Every row gives one point. A path goes straight from each point to the next, and from the last back to the first. The post is the endless flat space through its rows: a point in 2 columns, a line in 3, a plane in 4, and so on, so that a path can go around it. How many times does the path go around the post? Going back the other way cancels.
In the rows, 128 means zero.

Post, one row:
[[125 131]]
Path:
[[131 158]
 [157 115]
 [126 106]
 [118 120]
 [108 152]
 [132 170]
 [152 135]
 [141  82]
 [121 114]
 [ 89 162]
 [116 159]
 [153 153]
 [136 113]
 [130  78]
 [106 123]
 [105 169]
 [130 182]
 [160 128]
 [130  96]
 [119 113]
 [103 136]
 [ 95 115]
 [130  96]
 [ 99  95]
 [102 159]
 [121 190]
 [116 173]
 [ 88 138]
 [114  83]
 [157  86]
 [153 161]]
Times around: 3

Post, 3 rows:
[[164 143  98 105]
 [115 113 145 117]
 [121  91 155 116]]
Path, 28 rows:
[[189 118 124 126]
 [158 128 154  91]
 [179 135 118 103]
 [159 141 112 120]
 [143 118 106 143]
 [106 119 165 138]
 [134 147 128 130]
 [138  91 118 129]
 [121 108 101 113]
 [105 124 142 108]
 [ 97 142 175 104]
 [163  77 176 135]
 [167 145  92 145]
 [180 133 121 111]
 [149  93 152 108]
 [171 115 122 114]
 [145 116 122 120]
 [186 123  82  98]
 [147  74 144  79]
 [150  95 136  79]
 [149  77 113  90]
 [172 115  85 112]
 [151  91 151 129]
 [157  97 177 117]
 [118 146 158 125]
 [140 175 103 131]
 [151 103 109 113]
 [155 145  93 128]]
Times around: 1

Post, 7 rows:
[[154 120 114 123 126 147 109 136]
 [ 97 136 155 128  98 129 140 101]
 [118  97 135 119 105 106 135 130]
 [105 135 135 127 120 118 144 133]
 [119 122 154 104 157 146 118 120]
 [125 119 120 134 184 154  93 110]
 [168 179 143 139  84 100 104 113]]
Path:
[[143 152 139 125 140 137  77 128]
 [ 59 127 158 106 124 106 154 103]
 [ 57  79 141 109 148 122 182 107]
 [120  90 169 111 144 115 161 109]
 [158 103 142 119 109 122 112 158]
 [162 166 149  97 111 113 106 166]
 [ 79  96 125 102 131 135 157 140]
 [101 120 149 106 151 104 144  95]
 [ 86  96 133 102 163 119 102  94]
 [ 92 140 151 121 149 144  92 132]
 [113 161 148 170  97 102 130 131]
 [ 99 135 157 148 155  84 138  79]
 [157 123  92 138 150 124  97  89]
 [ 69 100 151 105 157 164 127  97]
 [181 172  88 161 132 140  78 156]
 [156 179 134 161  81 126 114 111]
 [121 107 159 145 118 116 113 124]
 [181 158 109 118  53 124  88 157]
 [ 96 138 131 118 118  93 113  82]
 [143 101 124 102 159 128 126 115]
 [ 87 139 170 149 146 135 157 106]
 [107 138 208 120  97  88 158 140]
 [127 118 108 174 151 168 116  80]
 [155 125 116 166 139 137 127 119]
 [136 102 157 114 108 109 120 172]]
Times around: 1

Post, 10 rows:
[[110  99 104 150 107 109 158 116 114 159 138]
 [115 136 127 132  90 152 132 134 154 170 150]
 [ 88 109  87 118 121 101 135  96 121 149 144]
 [156 122 155 138 122 120 126 110 143 121 114]
 [ 98 130 113 120 104 129 145 143 167 142  92]
 [129 165 120 138 128 154 149 153 150 143 116]
 [146 116 134 111 120 162  99 156 100 115 142]
 [139 163 128 114  89 148 140 133 135 114 110]
 [173 158 158 117  80 156  48 197  67 108 164]
 [ 89 138 141 142 118 134 136 116 126 128 145]]
Path (31 x 11):
[[109 129  68 151  92 116 177 133 134 135 142]
 [142 144 129 112  96  96 130 150  45  76 157]
 [167  86 112 110 106  69 121 145  97 174 117]
 [172 137 100  86 113 165 128 140  98 121 100]
 [138 137 121 152  97 162 112 100 109 135 153]
 [ 92 136  90 106 100 155  98 173 152 117 124]
 [133 112 140 136  78 128 149 151 138 133 141]
 [ 88 135 136 133 135 110 141 132 128 144 144]
 [137 160 140 121 141 160 126  87 135 163 157]
 [115 168 138 158 142 169 105 143 123 141 131]
 [136 131 105 140 152 133 142 138  97  94 110]
 [156 165 145 137  61 181 102 187 138 121 179]
 [104 104  91  91 129 117 117 154 110 112 118]
 [123 132 109 122  71 142 148 154 106 174 158]
 [120  78 119 150  90  88 136 109 138 158 149]
 [113 146 100 147 114 143  97 174 160 181 154]
 [109 107  94 102  86 164  85 129 147 156 123]
 [147 158 145 108  96 198 122 136 132 159 122]
 [108 190 176 124 118 153 113 135 174 169 154]
 [128 163 157 123  93  94 138 157 131 109 127]
 [106 134 130 140  98 148 118 132 135 111 162]
 [157  90 103 148 134 162 181 120 118  86  82]
 [150 158 138 138 105 170  98 147  93 154 127]
 [131 138 125 115  78 177 106 191 117 163 133]
 [105  49  92 147 121 141 132 129 157 202 136]
 [ 98 118 136 144  99 175 139 133 149 131 160]
 [130 132 129 121 104  94 136 106 116  95 146]
 [108 111  97  96 133  91 144 116  97 137 156]
 [125 151 120  97 119 131  69 173  84 140 150]
 [135  89 111 115  90 142 137 122 122 150  82]
 [134 147 183 157  97 144  87 127 172  87 106]]
Times around: 2

Post (11 x 12):
[[144 153  93 110 172  96 142 161 146 104 139  83]
 [141 115  82 101 145 121 143 141 114 110 133 121]
 [121 140  81 136 139 112 142 162 116 104 127  71]
 [157 128  87 137 171  89 137 164 117 137 112 111]
 [101 132 155 154 142 153 151 129 107 139 156 150]
 [109 133 146 141 113 107 160 134 131 159 136 143]
 [123 108 115 112 148 125 128 175 148 113 128 105]
 [148 140 168 128 110 134 135 129 117 150 145 138]
 [128 130 111 127 128 124  98 116 149 139 122 136]
 [158 106 112 139 120 126 142 131 174 129 126 142]
 [120 153 165 145 107 155 135 111 125 122 113 175]]
Path:
[[ 51 154 109  79 145 129 169 134 152  83 136  80]
 [125 129 129 106 130 113  94 102 122 148 156 105]
 [ 83 116  89 182 107 112 128 114  97 126 128 132]
 [109 161  95 135 120 111 154 133 115 114 169  98]
 [136  56 112 177 138 126 189 188 151 123 150 170]
 [152 101 112 118 165  98  96 151 112 172 159 130]
 [114 165 159 122 137 152 102 138  80 100 151 114]
 [115 106 130 181 144  92 179 157 151 140 150  95]
 [148 107 131 154  81 120 102  67 121 164 113 156]
 [156 137 103 134 154  55 128 107 182 157 114 162]
 [143 149 114 146 138 154  75 102 161 105 101 171]
 [ 73  79 100 140 136 101 117 144 101 140 116 184]
 [132 119 100 159 133 111 136 110 136 147 137 134]
 [124 182 106 106 144 121 150 155 108  69  91  71]
 [123  82  94 100 105 131 180 117 110 164 139 173]
 [163 128 145 126 144 123 139 165 152 162 182 122]
 [172 140  77  89 143  72 144 138 119 117 123 134]
 [ 80 138 140 184 143 110 108 147 134 142 147 111]
 [108 112 107 169 103 138 121 142 145 133 138 129]
 [128 101 137 132 100 147 159 151 151 148 147 147]
 [117 157  69 139 166 114 166 130 167 120 126 100]
 [ 99 151 129 124 121 141 121 158  89 150 126 120]
 [142 174 131 174 161 133 119 165 111 111 152 101]
 [108  65 111 112 199 109 137 194 122  91 123 160]
 [ 78 130 100 159 192  85 184 159 145 124 117 139]
 [135 168 147 131 148 155 119 103  91 116 138 118]
 [103  53 140 151 152 132  93 185 101 147 119 128]
 [175 104 157  97 133 116 139 150 162 133 194 146]
 [137 141 127  97 146 112 131 142 141 124 139 143]
 [108 150 113 150 120 106 148  96  83 113 152 136]
 [ 80 116  87 166 192 128 131 159 116 106 133  95]
 [150 116 155 106  97 131 169 107 111 168 119 147]]
Times around: 1

Post, 17 rows:
[[108 119 132 136 149 151 131  94 133 123 128 146  56 132 178 127 112 116]
 [121  88 150 160 144 155 107 126 144 143 124 149 107  92 150 102 124 113]
 [105 126 117 136  92  67 112 145 154 131 164 123 137 112 129 114 112 126]
 [114 132 120  99 109 122 135 113 195  98 162  67 101 131 172 181 110 136]
 [108 118 158 118 117 150 104 124 157 137  98 147  67 130 138 113 113 112]
 [116 144 124 139 134 140 160 135 182 148 129 128 113 132 163 164 110 161]
 [145 106 159 157 172 142 101 115 167 142 119 176  93 143 157  96 134 140]
 [138 122  94 130 113 145 115 107 137 129 124 131 115 130 139 109  99 132]
 [103 153 142 150 141 119 130 114 144 141 114 118 147 152 124 167 116 153]
 [144 153 141 135 113  78 133 166 116 123 145 111 138 115 135 161 113 148]
 [110 131 111 114 105  79 136 158 128 104 144 147 140  81 121 153 139 142]
 [121 107 114 111  96  75 117 143 115 143 171 147 144 112 107 140 100 169]
 [109 114 123 139 144 111 158 146 147 115 114 113 111 147 150 159  99 145]
 [118 155 117 104 166 133 120 132 143 150 128 122 133 150 154 149  95 126]
 [131 104 139 137 149 125 123 121 147 132 123 114  77 111 121  93 136 115]
 [127 102 171 130 124 153 139 108 125 126 120 151 108 128 136  56 142 118]
 [129 111  90 124 104 118 124 119 172 139 150 113 146 157 139 176 154 109]]
Path:
[[111 118 141 124 119 137  76 152 179 114 165 110 136 102 130 117 126  85]
 [100 123 153  94 156  87 155 161 119 100 114 134 120 148 130 176  69 117]
 [151 107 124 166 117 118 110  93 161 122 107  85 139 118 127  30  97 107]
 [ 92 134 141 120 133  90 127  97 181 151 134 125 156 141 112  67 151 149]
 [164 111  97 166 139 119 110 134 175 178  98 142 203 124  90  91 116 125]
 [ 94 160 156 146 159  97 166 145  52 122 108 108 111 144 112 150  73 127]
 [103 132 138 156 163 137 138 132 138 123 116  81  87 144 150 173 108 119]
 [ 90 141 123 121 156 112  81 147 162 172 136 118 148 107 129 150  98 159]
 [ 88 127  88 114 103 149  90 109 136 130 124 114  99  97 172 140  91  91]
 [139 125 121 150 165 124 124 149 128 142 117 167 116 110 175 159 138 160]
 [121 126 133 146 114 116 188 120 127 128 115 135 123 102 165 132 114 131]
 [122 128 191 117 149 147 110 104 156 125  81 108  76 155 121 118 131  73]
 [124 152 130 138 100 115 130 149 189 102 155 130 146 135 142 139 123 122]
 [162 106 188 166 133 130 109 141 137 110 146 150 152 126 160  89 143 182]
 [102  92 108 126 101  99 140 131 112 147 167 130 143  99 136  90  56 192]
 [128 148  97 143 152 140 157  80 159 123  80 111 131 146 154 145 164 124]
 [146 131 124 104 153 159  83 123 127 119 102 112  76 150 165 127  86 109]
 [122 131 135 173 136 113  94 154 162 142 130 139 131 156 140 127  99 131]
 [143 125  78 123 102  87 112 132 173 141 164 107 117 128 117 153 132 103]
 [163  90 125 106 149 129 117 146 181 158 125 130 174 145 117  96 101 127]
 [134 137 216 149 194 147  68  95 229 182 132  94 101 164 175 125 147 119]
 [130  98 106 181 143 145 111 126 113 148 139 200 130 155 198 172 120 154]
 [121 145 126  89 144 117  91 153 150 106 140 125  65 133 146 132  82 119]
 [ 96 127 153 134 158 131 177 192 117  96  93 105  88 120 175 161 130 136]
 [135  92 100 159 172  90 125 147 156 139 125 173 156 137 169 104 140 154]
 [104 110 201 119 135 142  80 112 202 149  85 165  69 113 155 104 104 126]
 [134 145 209 149 108 130 154 117 125  81 130 115  85 115 170 130 130 129]
 [143 126 177 193 179 150  81 155 172 162  98 102 113 108 127 101 133  86]]
Times around: 1

Post:
[[134 131  96 147 139 129 134 118 124 116  91 141 111 135 162 121  96 129]
 [128 160 105 113 124 135 141 144 116 151 130 132  88 123 130 137 109  92]
 [ 87 136 128 124 153 149 193 126 129 129 133 104 199  84 115 106 144 115]
 [202 134  77  96 121 168 117 129 152  95 102  82  88 145 154 139  98 154]
 [ 97 131 122 133 117 113 163 135 111 126 150 123 128 123 137 154 119 112]
 [142 144 131 110 130  92 122 145 147 141 129 144 108 126 139 132  94 153]
 [115 147 130 152 112 113 146 115 115 143 154 143 134  80 153 137 109 133]
 [133  83 124 161 151 139  97 136 134 124 126 128 109 142 105 140  94 110]
 [140 127 136  96 124  90 136 161 122 153 124 159 123 115 133 124 123  84]
 [152 148 138 140 106 101 122 119 136 149 111 151 182 156  98 172 165  94]
 [ 91 107 133 124 124 119  78 117  98 146 126 145 140 111 153 112 122 134]
 [134 104 129 116 142 126 128 145 133 131 115 112 105  90  99 139 132  94]
 [110 161 139  63 101 132 148 189 126 123 106 135  90  68 116  90 120  55]
 [165 115 155 124 161 109 117 171 103 104 146 128 106 122  85 150  99 149]
 [148 136 119 120 110 115 126 111 116 126 111  91 124 129 138 113 109 111]
 [107 164 112 178  86 113 151 158 116 158 134 141 141 121 130 136 150  94]
 [124 151 159 144  79 104 144 135  93 166 117 135 133 131 139 148 121 118]]
Path, 23 rows:
[[133 111 107 133 108 182  43 119  96 141 111  85 115  18 136  86 118 107]
 [167 135 120 128 134 119 157 203  82 127 117 150 141  99  99 136 144  71]
 [128 112 141 156  99 123 166 154 106 140 147 124 118 108 105 155 103  94]
 [ 94 167 139  82  98 105 148 179 140 172 152 154 137  52 112 179 169  85]
 [151 164 131 114 120 122 124 158 123 116 165 142 109 114 131 112  94  79]
 [138 104 131  63 167  77 164 167 135 128 153 187 149 174 122 154 122  94]
 [188 121 148 114 140 117 163  82 189 125 106  98 105 123 123 126  78 157]
 [153 125 119  76  97 174  85 184 117 132  74 114  53 119 101 123 147  34]
 [ 93 136 119 220 144 118 114 131 154 144 125 140 123 102 120 131  86 146]
 [160 144 153 140 153 165 127 136 139 110 109  91  99 122 111 154  87 166]
 [129 141 127 116  95 128 124 122 136 144 131 131 123  65 145 136 148 107]
 [155 110 118 156 134 129 132 202 127 129 123 108 105 162 124 124 133 103]
 [121 147 121 138 144 119 110 123  89 156 129 135 117 115 120 145 120  94]
 [132 143 157 148 144  99 128 109 141 186 155 166 174 101 151 141 100 140]
 [119 148 142 121  86  93 154 120 159 168  99  77 129 113 140 108 124 117]
 [143 134 129 123 151 103 136 180 129 137 165 160 100  97 117 163 109 100]
 [128 152 138 169 140 133 136 162 111 161 140 139  86 148  96 165  88 111]
 [ 94 150 148 155  68 181 123 145 131 128 115 111  87  51 155 109 117 127]
 [139 189  98 193 143  95 119 127  90 146 150 140 171 129 101 130 131  68]
 [119 121 150  75 104 113  63 130 108 144 139 101 122 112 118 148 124  96]
 [151 121 157 117 115 106 129 140 158 116 109  96 152 111 138  84  92 131]
 [128 132 143 148 158 108 197 149 148 121 121 148 156 108 126  96 121 128]
 [ 73 175 108 125  86 161 129 168 121 125 114 108  72  74  78 136 148  76]]
Times around: 1
